Every row gives one point. Two turns around zero, p and q, are shown by what they do to some points. Write where each new point lands after one turn and then the other. Backwards means that the second turn is done in reverse. Each puzzle has new turns, and all numbers are rounded.

Turn p:
[-46  27] -> [-11 -52]
[21 10] -> [-16  17]
[ 9 -7] -> [ 4 11]
[10 -3] -> [ 0 10]
[  6 -27] -> [24 14]
Turn q:
[  1 -26] -> [ 18 -19]
[-20  33] -> [-37  12]
[20 -7] -> [20  8]
Where do these land?
q, then p: [-14  20] -> [  2 -24]
p, then q backwards: [ 10 -39] -> [40 -6]
p, then q backwards: [ 4 20] -> [-17  11]

Turn p:
[-27   4  -1  -1] -> [ 14   2  21 -11]
[-59   4   6 -24] -> [45  7 44 -5]
[ 21  13 -20  27] -> [-39  -8  -4 -12]
[41 11 31  1] -> [ -4 -32 -39  14]
[ 6  0 23 -4] -> [ 14 -12 -15   3]
[ 10   2 -29  -9] -> [-23  11  11  16]
[  8 -34  -8   9] -> [ -6  30 -19  -5]
Turn q:
[-14  -5  58  28] -> [-38  29 -12  44]
[ -9  30 -22 -20] -> [ 17 -13 -26 -26]
[ 21 -21  12   7] -> [-2 17 26 10]
[ 12   4 -18  -2] -> [19 -5  6 -8]
[ -6  30  -7 -24] -> [ 10   1 -28 -26]
[  7 -42   3  -8] -> [-20   0  38  -5]
[-10   4 -25  19] -> [ 14 -27  -3  12]
Where do these land?
p, then q: [ 17 -10  -1 -15] -> [ 14 -13  -4  16]
p, then q: [-30   7 -27   7] -> [-22  28 -21  -6]
p, then q: [65 -1  6 11] -> [  2 -66   5   6]
p, then q: [-30  15  10  -8] -> [-6 31 16  0]
q, then p: [-22 -11  11   6] -> [  9  12  12 -20]

Turn p:
[ 16  -7  22  35  -2  20 -10  14] -> [-43 -19   7  16   6   0  -7  10]
[ -3  -3  -4 -44 -23 -18  44   7] -> [ 29  25 -35  14 -13 -12  34 -21]
[-16  38  10  -6   1 -15 -25   4] -> [ 15 -32  -2 -23 -19  -9 -19 -11]
[ 17  11 -20 -59 -13  -2  17 -28] -> [ 54  19  12  15   3 -12  26 -32]
[  4 -23  34  31  21  31  -9   7] -> [-56  -2  15  11   1  22 -16  -1]
[ 22   2   0  33  31 -13  -7  24] -> [-26 -18 -16 -12  39   4 -20   5]
[-26  -8  -7 -20  11  -7   0 -19] -> [ 19  23   6 -20 -14  15   0  -5]
[-12   8 -24 -19  -1   1 -13   8] -> [ 23  11   1  -6  -5 -17 -19   2]
[ 10 -15 -11 -43 -35 -38  -2 -18] -> [ 29  19   5 -19  -5 -35  47 -13]
[-14  -6 -13  24  -4  27   0   7] -> [-10   5   4  17  -6   7 -18  30]
[ 3  3 14 67 14 13  5 -5] -> [-36 -32   2   8  14  36  -8  33]
Turn q:
[-10 -41 -25  -8  23   1  18  -3] -> [-14   0  -4  23 -14 -17 -37  28]
[ -4  40  30  26  11 -15  -4 -16] -> [-11 -10   3  10  33  29  26 -30]
[-14   6 -46   3  20  -2  -4  41] -> [  8  -4  37  32 -38 -23   0  -3]
[  3  50  12  20 -27  14 -16 -28] -> [ 15 -13   9 -28  12  49  17 -31]
[  6 -45   6  -3  -3  24  11   2] -> [ 10  10  -8  -7   9 -13 -21  43]
[ 25  34  28 -10 -11  17   8  -5] -> [ -7  26  10 -34  18  19  19 -12]
[  1 -50   7 -25  20  -2 -24 -10] -> [ 10  10 -32   8  13 -36 -39   4]
[-31 -10 -13 -11 -12  -2  11  33] -> [ -6 -24  17  -4 -20 -32   7  17]
[ 29  30  21  28 -21 -19 -10 -11] -> [ 11   7 -19  -3  10  36  41 -19]
[ -5 -12 -21 -22  -1 -15  11  -3] -> [-18  -2 -11   0 -26 -13 -13   3]
Where do these land?
q, then p: [-13  33  18 -13 -28 -39  25 -20] -> [ 26  50  -3   9 -31  25   7  12]
p, then q: [ -1  14  24   9  28 -19   2   5] -> [  3  -4  -1  -9  -5  -7 -43   3]
q, then p: [-27 -36   6   1 -16  -3  14 -14] -> [-12  34 -10 -16   7 -25 -17  11]
p, then q: [ 10  35 -12  18 -27  28 -38  14] -> [ 29  -9 -41  25  14 -29  24   9]
q, then p: [-18  10   9   6  37  32  22 -12] -> [-32  -9  10 -19 -19  20 -31 -18]
q, then p: [-11 -30 -35 -21   3 -18  -9   0] -> [  2  -6   7 -23  -2 -35  15  32]
p, then q: [ 18 -16  15  -2  30 -21  17  38] -> [-15 -19  16  19 -19   7 -40 -25]
q, then p: [-13  25  -2   4 -26  28  23  -1] -> [-16  20  -1  19 -27  -4   1 -32]
q, then p: [ 35 -24   2  19 -17 -10 -40  13] -> [ 20 -16  -6  24  52 -14  11   8]
p, then q: [-12 -16  12 -33  -2   5  12  -1] -> [ -9  -8   1 -19  -7  33   7 -11]
q, then p: [ 32   6 -38   9  16  16 -28 -22] -> [  2 -40  44  23   6 -13  -4   6]

Turn p:
[  0  39  30  25  -8   5 -15  19  -7  16   1] -> [  1  30 -18 -41  -9  -2 -14  -3 -27   6   1]
[-14 -15  16   1  16 -19   8 -10  28  -5 -33] -> [-27  -4  13  23   9 -15   6 -24 -23 -22   2]
[  1  -5   9  28 -39 -20 -25  30  -6 -17  22] -> [ 22 -22  16 -53  -6   0  16   6 -22   9 -17]
[ -7  25  -2 -12   2 -40  16   4 -21  14 -13] -> [-23 -16 -26 -13   7   7 -10  19  -8 -26  24]
[  7  17 -18  21 -48  20 -25  -1  -1   9   6] -> [ 39  16  -8 -21  11 -17   5  31  -9  15 -24]
[ 31  15  12   1 -13 -10 -37  -2 -15 -10   6] -> [ 30   6 -21 -24 -10  19  17  -5  -7 -17 -16]
[  0 -45 -14   0  33  28  22 -24   7  16  24] -> [ -7  -1  28  53  -5  25 -16  -2  19  32  -6]
[ 10 -14 -30  19   1  -1 -34 -10 -19   7   6] -> [ 23 -17 -11   2   6  15 -14   8   3   3 -42]
[-22  22  -9   3  -1  15 -20   5  -9 -21  12] -> [ 26   2   2 -24   5 -15 -22 -10  17  -1   2]
[-13 -27   2 -31  24  22  40 -42  45   4  28] -> [  0  14  41  66  15  13   4 -13  13  19  41]
[ 29  26 -21  32  -8   9  -7  15   8 -15  14] -> [  6  23   2 -37  24  10  11   6  16  10 -27]
[ -9 -23  -3 -60  33  -4  27  18   5  18 -32] -> [-43 -27 -29  45 -13 -16  10 -17  19   5  33]
[-14 -15  28 -28   7  -5  48  -3 -15 -16 -40] -> [-43  -5  12  23 -35 -23   7   4   8 -34  30]
Turn q:
[  1 -26   2 -11 -32  -2  -3 -39   4  -3  -5] -> [  8   0  -6   7   8 -21  16  22 -10 -43   7]
[-16 -28 -39  28  -3 -33 -32 -14 -34   7   1] -> [-32 -18   4  29 -38 -14   8 -18 -47 -21  -4]
[ 21  30   2   0  -1  24 -11 -36 -21 -30   9] -> [  4 -17  14  -4  10  25  -9  50 -24   5  21]
[-19  26  -4   3 -16   7  19  18  36 -15  -1] -> [ 19 -24 -18 -24   6  -9 -21   0  27   9 -20]
[ 27  21  23  15   9 -10  17  28  26  34   4] -> [  1  19 -13  31  19   7 -12 -10  40  33 -13]
[-25   4  -2 -34  23  -9  -4 -12   5   8  20] -> [  8  11  -5 -14 -39   0   2  -1  15  -3  30]
[ -6  24  14  -2   9  -1  27  14 -18  -7  -6] -> [ -9   0   6 -20   7  -8   6   7   9  38   1]
[  6  -6 -23 -19 -34   6  11  37  21  14  19] -> [ -1  -5 -34  -8  27 -11 -27 -36  14 -13  12]
[ 14 -16  28 -24  33 -35  10  36  15 -33  22] -> [ 41  -7  22   3   4   5  30 -43  25  29  29]
[ 23   7  20  21 -30   0 -36   8  -2  22 -33] -> [-30   2  29  33  27   0 -18   8  14 -21 -26]
[-39 -10   4  23  40  19 -10 -27 -39   0  16] -> [  2  28  20 -12 -49   0  -1  16 -49  17  -4]
[ 14 -26 -24  -1   1  33  12 -12   6   3 -47] -> [-15  12 -18 -21  21  26  26   5 -13 -30 -32]
Where do these land?
q, then p: [  7  10  25  18 -17  34 -47 -16  20 -31 -37] -> [-17  15   1 -13 -49 -25  25 -54   4  -9 -20]
q, then p: [-36  19 -20 -25  -6 -20 -28  26  10  25  31] -> [ 64 -17  16   4  27  -2  13   0 -27  -3   0]
p, then q backwards: [ -7 -14 -15 -12  21 -42  12  29  20   4  -1] -> [ 27  12 -31  -9 -16 -21   5  23 -22 -17 -17]
q, then p: [ 37  27   3  10 -34  12  -6 -22   6 -17 -23] -> [-31 -15   8  -6 -17  -9  -7 -43  15  23 -23]
p, then q backwards: [ 18  32  32 -20  -2  31 -28  -2  13  10 -33] -> [-17 -48  -6  -3   9  -1  30  -6   9  40  24]
q, then p backwards: [ -4  -1  19  -8 -10   5  24 -18 -28 -31  -6] -> [ -7   6  -4   7 -47 -12  11  15  18  -2   7]
p, then q: [-14  13 -23   3   6   0   2  45   4  18  32] -> [-10  40 -18   3 -26  10  -6 -19  15 -22  20]
p, then q: [-20 -16   0  24   5  -3  51   0 -15  -5   4] -> [ 17  15  38  -9  -9 -30 -24 -15  16  -3  -8]
p, then q: [ 30 -22  24  -4 -29  31  -7  -2  -8 -16  -1] -> [-12 -11 -17   5  47 -23   2  17  20   9  -8]
q, then p: [-29 -30 -30  -5  11 -28  30  -9  16  38  14] -> [ 10 -12   7  -3  50  -6   7  55  11 -22   0]
p, then q: [ 15 -10   5  21  -4   8   0  -8 -42   1 -23] -> [-16 -29  17 -19  22 -10  -8  -7   9 -19 -20]
p, then q: [ -6 -10   4  13  34 -33  21 -12  15  18  36] -> [ 15  46  22 -15 -16   9 -25  11 -30   1  -4]
q, then p: [ 20  -5  18  11 -11   1 -14 -21 -28 -22 -13] -> [-27  -2  11 -20 -37   8 -12 -12  -2   3   4]
p, then q: [-11   6 -43 -25  34   3 -11   9  17   7  21] -> [ 18  24 -24  25 -33  34   1  -5  -4 -16 -13]
